Rows are points. The points of each table are mixes of a few directions, plus a little noise. Count the directions of each table, and those that both share. Where both have some left over, give the other angles between the two spaces (their principal angles), to ten degrees, smallest first.
In the rows, zero is written as 128.

First (6 x 2):
[[144 188]
 [145 188]
 [132 144]
 [115  80]
 [116  84]
 [116  84]]
Second (4 x 2):
[[136 157]
 [116  87]
 [115  78]
 [143 191]]
Directions: first 1, second 1, shared 1

First (8 x 4):
[[150 118 126 145]
 [ 25 197 131  49]
 [137 121 129 133]
 [141 154 117 141]
 [177 122 117 166]
 [ 85 154 129  96]
 [145  75 142 136]
 [165  83 135 156]]
Second (6 x 4):
[[143 119  84 135]
 [109 147 127  51]
 [157  96 134 137]
 [138 118 130 117]
 [131 136  83 214]
 [ 93 155 208 116]]
Directions: first 2, second 3, shared 1; angles 50

First (8 x 9):
[[ 71  96 128 164 139 131  96 131 197]
 [133 131 128 124 127 128 131 128 121]
 [176 155 128  97 119 125 156 126  69]
 [163 146 128 106 122 126 147 127  87]
 [ 78 100 128 160 137 131 100 131 189]
 [ 38  78 128 185 145 133  77 133 237]
 [210 173 128  78 113 123 173 123  30]
 [157 144 128 110 122 126 144 127  93]]
Second (7 x 9):
[[132 124 136  90  94 186 114  93 194]
 [144 133 132  95 102 165 128 103 159]
 [ 89 116 117 204 185  43 130 182  69]
 [155 139 132  90 101 165 133 105 143]
 [191 158 133  65  95 164 153 100  99]
 [ 84 109 121 191 172  73 118 166 112]
 [103 117 125 160 148 101 121 147 124]]
Directions: first 1, second 2, shared 1

First (10 x 14):
[[180 170 136 189  92  33 129 162 166 110  82  59 118 144]
 [103  97  84 129 117 151 115 105  92 144 148 168  93  94]
 [127  55 126  63 159 193 135 133 141 145 133 126 143 102]
 [127 209 167 138 168 119 164 133 147 119 123 129 184 195]
 [118  66  89 110 119 157 115 118 110 145 139 144  97  82]
 [128 144 249  91 101 122  76 134 131  69 143 110 153 156]
 [137 184 160 177  81  60  99 129 119  95 122 114 111 148]
 [126 135 121 134 130 126 132 126 126 130 128 132 127 130]
 [ 87 142  78 108 202 200 185 103 112 171 149 191 162 146]
 [147  77  70 140 113 118 130 137 135 151 111 108  92  84]]
Second (8 x 14):
[[ 78 119 147 101 139 185 145 122  95 130 145 167 102 146]
 [156 143 183 124 124  58  82 128 131 104 126  88 199 150]
 [116 152  10 187 130 127 166  91 121 182 167 155  89  83]
 [118 136 146 133 128 133 143 153 117 114  86 141 106 163]
 [109 107 185  87 116 188 103 143 112  85 103 175 100 141]
 [179 123 178 114 131  56  98 143 166 117 123  44 208 138]
 [121 116 126 119 114 173 115 129 123 109 116 171  90 111]
 [148 128  49 160 142 104 171 116 160 183 157  83 130  93]]
Directions: first 4, second 5, shared 2; angles 30, 50

First (10 x 24):
[[102 133 122 163 140 132  93 116 185 137 113 155 100  78 107 163  76 155
   82 103 128 121 148 142]
 [153 120 115 148 109 136 168 136  77 139 121  85 124 161 143  82 165 120
  158 119 123 109 100 133]
 [145 118 122 141 128 129 149 141 104 151 138  99 139 173 122 131 143 156
  123 105 121 124  80 101]
 [141 155 149 120 116  79 122  74 189 123 123 194  65  61 149 168 127 124
  117  79 174 127 149 104]
 [117 150 139 102 137 124 132 118 124 120 130 129 138 119 114 141 109 119
  132 150 119 137 150 108]
 [137 108 132  89 129 142 137 162  81 113 150 107 180 188 141  98 169 106
  164 172 118 144 111 136]
 [104 114 129 132 127 128  65 116 207  96 112 200  94  44 147 131 107  98
  117 135 157 131 191 199]
 [152 154 130  90 125 133 206 134  20 134 138  51 168 200 124  84 161 106
  183 167  93 126 109  81]
 [ 96 129 107 203 135 141  95 118 185 153  96 138  85  68  98 154  60 169
   70  88 122 107 142 155]
 [133  97 136  91 135 140 115 166 109 116 163 126 186 190 132 127 159 125
  139 161 124 152 100 126]]
Second (10 x 24):
[[170 112 208 123 120  76 108 159 133 168 179 166 181 169 129 129 185 161
  145  83 140 153  50  98]
 [123 149  87 157 111 162 169 155 146  80 113 150  75 158 140  80 180 220
  115 190 144  36 115 187]
 [126 112 126 133 122 102 104 147 134 153 145 141 146 130 147 185 112 167
  105  93 142 140 127  99]
 [124 129 122  34 149 138 137  88  92  86 133 101 154 130 133 137 118   7
  163 173 120 192 177  94]
 [127 137 138 166 120 139 136 126 113 137 105 110 119  99 114  70 125 106
  151 131 108 111 141 171]
 [123 131 122 142 158 146 121  82 172 134 114 117 103 116  78 148  93 103
   87  96 119 149 102 105]
 [126 128 122 131 153 138 121  94 164 131 123 126 110 126  93 157 102 115
   90 100 125 148 105 102]
 [114 107  87 109  97 104 114 187 100 126 154 149 150 146 208 205 129 217
  118 138 163 109 174 113]
 [131 133 131 122 124 130 136 129 118 119 127 128 129 132 131 107 142 118
  144 144 127 123 134 141]
 [120 139 134 164 128 147 136 107 106 139  91  89 114  75 103  61  99  62
  158 131  95 126 161 173]]
Directions: first 5, second 5, shared 2; angles 50, 80, 90
